Every row gives one point. Each copy is the shape, with its points in the same order, turned, moved and blurred by noise. Is it also mirrored, or only turned?
In the rows, 128 means zero.

Shape (5 x 2)
[[108  95]
 [127 100]
 [114 182]
 [208  94]
 [109 148]]
Copy 1 (5 x 2)
[[105 159]
 [112 136]
 [193 158]
 [114  56]
 [159 160]]
Copy 1 is: only turned
Copy 2 (5 x 2)
[[115  78]
 [130  94]
 [118 167]
 [218  83]
 [112 137]]
Copy 2 is: only turned
Copy 3 (5 x 2)
[[163 125]
 [148 114]
 [ 81 139]
 [147  32]
 [121 140]]
Copy 3 is: mirrored

Shape (8 x 3)
[[114 127  86]
 [187 133 143]
 [ 88 146 117]
 [164 109  80]
 [ 67  71 145]
 [ 94 133  59]
 [106 188 153]
 [143  82 167]]
Copy 1 (8 x 3)
[[ 95 142 113]
 [153  74  98]
 [129 172 125]
 [ 86  90 100]
 [117 148 204]
 [ 70 168 106]
 [178 170 100]
 [146  85 170]]
Copy 1 is: only turned
Copy 2 (8 x 3)
[[156 109 101]
 [ 91 141 162]
 [170 152  95]
 [124  81 135]
 [227 148 153]
 [170  96  76]
 [133 195  96]
 [160 150 191]]
Copy 2 is: mirrored

Shape (12 x 6)
[[206 113 178 113 104 189]
 [101 147  92 152 106 111]
 [ 98 109 135 176 126 136]
 [118 163  19 127 178  95]
 [106 156 152 101 148 117]
 [ 98 137 150 126 163  85]
 [173 129 152 137 130  85]
 [121 141 119 100 199 140]
 [101 113  86 116 104 121]
 [130  93 108 108 156  90]
 [145 138 153 149 181 142]
 [131 128  65 137 173 158]]
Copy 1 (12 x 6)
[[134 194 169  54 175 177]
 [167 140 147 145 107 102]
 [134 120 195 140 116 120]
 [168 110  67 218 151 108]
 [ 90 147 115 130 128  90]
 [101 120 130 134 133  68]
 [150 142 155  80 181  80]
 [ 94 137 110 166 170 128]
 [159 110 115 127  99 125]
 [135  80 118 114 161 118]
 [102 155 172 140 185 112]
 [149 136 132 189 157 166]]
Copy 1 is: only turned
Copy 2 (12 x 6)
[[201  88 202 149  86 148]
 [120 146  74 155 106 112]
 [121 176 141 153 124  99]
 [132 162   7 140 123 177]
 [ 85 104 128 126 110 152]
 [ 77 126 122 156 148 151]
 [140 102 133 202 142 157]
 [118 142 119 103 131 197]
 [145 128  79 122 131 104]
 [141 126 105 144 184 154]
 [129 152 154 150 115 188]
 [172 177  88 117 121 172]]
Copy 2 is: mirrored

Shape (14 x 8)
[[103 112 158 123 145 164  79 133]
 [173 102 115 153 155 112 104 109]
 [155 105 174 148 160 146 108 132]
 [159 150 129 163 173 152  62  55]
 [186 102 148 130 157 108 103  79]
 [159 136 120 123 180 129 110  77]
 [158 108 160 144 133 126  77 132]
 [ 80 118  79 154  20  99 180 162]
 [ 53  61 131 185  92  83 207 145]
 [114 139 181 107 159 109  80 125]
 [153 136 165 127 106 179 118  84]
 [ 80 114 138 118  79 104 197 163]
 [127 142  92 172 112 131 189 164]
 [111  86 147  62 143 192  73 128]]
Copy 1 (14 x 8)
[[170 155 135 159 186 183 137 112]
 [151 140  82 118 148 114 164 112]
 [165 129 108 165 188 135 172 100]
 [179 212  76 166 124 138 176 101]
 [158 151  98 123 151 108 188  68]
 [144 162  98 141 115 146 190  92]
 [173 151 122 140 183 116 151 108]
 [ 83  76 150 129 114 107  19 135]
 [ 34  68  96 147 184 129  53  91]
 [132 174 162 156 182 150 171  98]
 [191 136 132 184 128 136 134  66]
 [ 73  64 168 150 150 136  84 102]
 [103  66 110 169 112 119 111 153]
 [201 142 154 122 173 222 145  91]]
Copy 1 is: only turned
Copy 2 (14 x 8)
[[154 100 112  78 163 197 103 130]
 [156  63  95 139 134 167 174 123]
 [179  92 129 128 163 190 146 105]
 [200  66  96  80  58 187 144 105]
 [176  61 120 118 128 155 176  81]
 [168  74  89 112  94 155 131  80]
 [167  98 121 100 154 173 166 137]
 [ 69 149 153 188 139  95 118 204]
 [ 24 126 170 197 159 169 143 132]
 [148 138 102  68 149 165 149  83]
 [190  93 168 107 117 155 111 111]
 [ 86 161 156 180 165 122 111 130]
 [135 149 119 217 133 143 115 156]
 [163  77 106  62 188 170  65 115]]
Copy 2 is: mirrored
Copy 3 (14 x 8)
[[160 106 159 151 147 190  99 130]
 [135 138 137 149 148 132 153  81]
 [148 126 152 153 184 172 145 127]
 [136 184 114 161 116 211 147  91]
 [158 163 158 129 157 149 181  87]
 [130 149 131 107 125 173 164  97]
 [177 128 141 165 161 155 136 110]
 [135 109 150 145  92  16  59 192]
 [ 93 128 185 113 178  43  45 164]
 [195 128 135 103 158 186 108 117]
 [156 153 166 155 118 176 161 174]
 [141  98 170  92 141  66  81 192]
 [ 95 103 109 136 135  76 122 178]
 [174  70 201 138 110 210 124 120]]
Copy 3 is: only turned

Shape (14 x 9)
[[163 113 104 171  68  88  78 108 125]
 [162 208 133  76 150 142 132 170  91]
 [120 124 129  64 151  98 163 190 181]
 [ 77 148 173 148  76  92 122 187 158]
 [125 114 192 125 170 175  74 132 163]
 [108 200 110 148 179 150 171 135  86]
 [120 207 102 148 129 150 157 115 197]
 [128 151  91  84 168 170 172 144 185]
 [ 83 107  92 128  99  88 166 177  97]
 [185 164 149  71 180 117 163 126 135]
 [106 102 189 144  71 172 159 168 106]
 [173 102 144 130 150 147 158 168  98]
 [152 163  94 153 132  77  93 177  92]
 [111 132  97 127  78 108 145  80 179]]
Copy 1 (14 x 9)
[[132  54  98 150  73 120 180 143 123]
 [165 189 134 124 163  58 129 124  91]
 [ 94 159  98  68 201  95 186 104 151]
 [ 46 137 161 124 118  87 198 146 156]
 [ 98 101 122 182 217 102 128 176 157]
 [135 224 111 146 136 146 119 151 100]
 [137 165 130  74 138 148 145 214 140]
 [124 169  76  65 205 130 139 171 120]
 [ 56 163  76 114 101 118 181  93 102]
 [181 154 131 108 208 124 142 101 115]
 [ 31 120 152 155 160 113 172 146  59]
 [121 141  97 163 188 121 186 118  69]
 [152 157  90 161  89  81 190 119 133]
 [100  87 110  68 107 162 142 154 136]]
Copy 1 is: only turned
Copy 2 (14 x 9)
[[146 149  93  97  74  58 118  63 144]
 [148 177 144 130  76 171 105 197  99]
 [173 129 163  75 162 178 165 142 103]
 [159 155 181  91 114 105 175 125 204]
 [150 130 161 132 141 177  57  91 185]
 [ 97 158 101 184 113 156 145 191 135]
 [146 150  80 138  87 199 187 118 170]
 [156  98 111 130 131 221 157 141 110]
 [129 104 147 112 133  68 185 153 119]
 [179 183 118 138 141 183 107 145  74]
 [200  97 168 160 123  88 121 158 193]
 [170 119 109 132 152 118  87 170 121]
 [ 97 169 111  78  93  91 121 156 120]
 [163 125 106 141  98 130 191  55 135]]
Copy 2 is: only turned
Copy 3 (14 x 9)
[[ 90  92 163  90  71 105  87 185 134]
 [182 182  79 144 114 150  63 156  84]
 [166 158 121 174 181 167 118 205 164]
 [ 63 155 173 164 147 188  76 171 135]
 [169  85 166 170 125 176  70  85 150]
 [122 179  77 179 126  91 105 101  88]
 [105 156  74 192  70 142 125 139 171]
 [163 137  53 179 142 151 141 148 171]
 [ 74 149 127 118 193 122 121 185 112]
 [222 172 121 156 107 133 125 159 130]
 [ 87 122 156 119 147 208 134 117  78]
 [166 109 132 142 141 135 135 153  66]
 [115 135 123 148 120  93  46 204  90]
 [ 88 132 123 109  92 129 142 163 199]]
Copy 3 is: only turned
Copy 4 (14 x 9)
[[184 110 148 164  36 130  92 132 149]
 [138 210 190 108 169 150 136 119 161]
 [160 170  81 118 204  85  98 139 132]
 [136 191  82 107  93  95  81 173 187]
 [ 39 133 145 142 143 125  81 154 110]
 [114 210 134 108 124 165 163  63 141]
 [124 169  87 129 139 163  70  49 197]
 [136 156  99 111 206 164  98  82 129]
 [193 173  73  95  91 110 146 142 115]
 [129 150 162 153 203 114 147 102 157]
 [ 96 149  86 117 101 160 150 208 158]
 [135 168 127 163 149 154 159 159 108]
 [192 204 162 154  80 114 112 115 132]
 [162  94  75 112 110 132  94  87 179]]
Copy 4 is: only turned
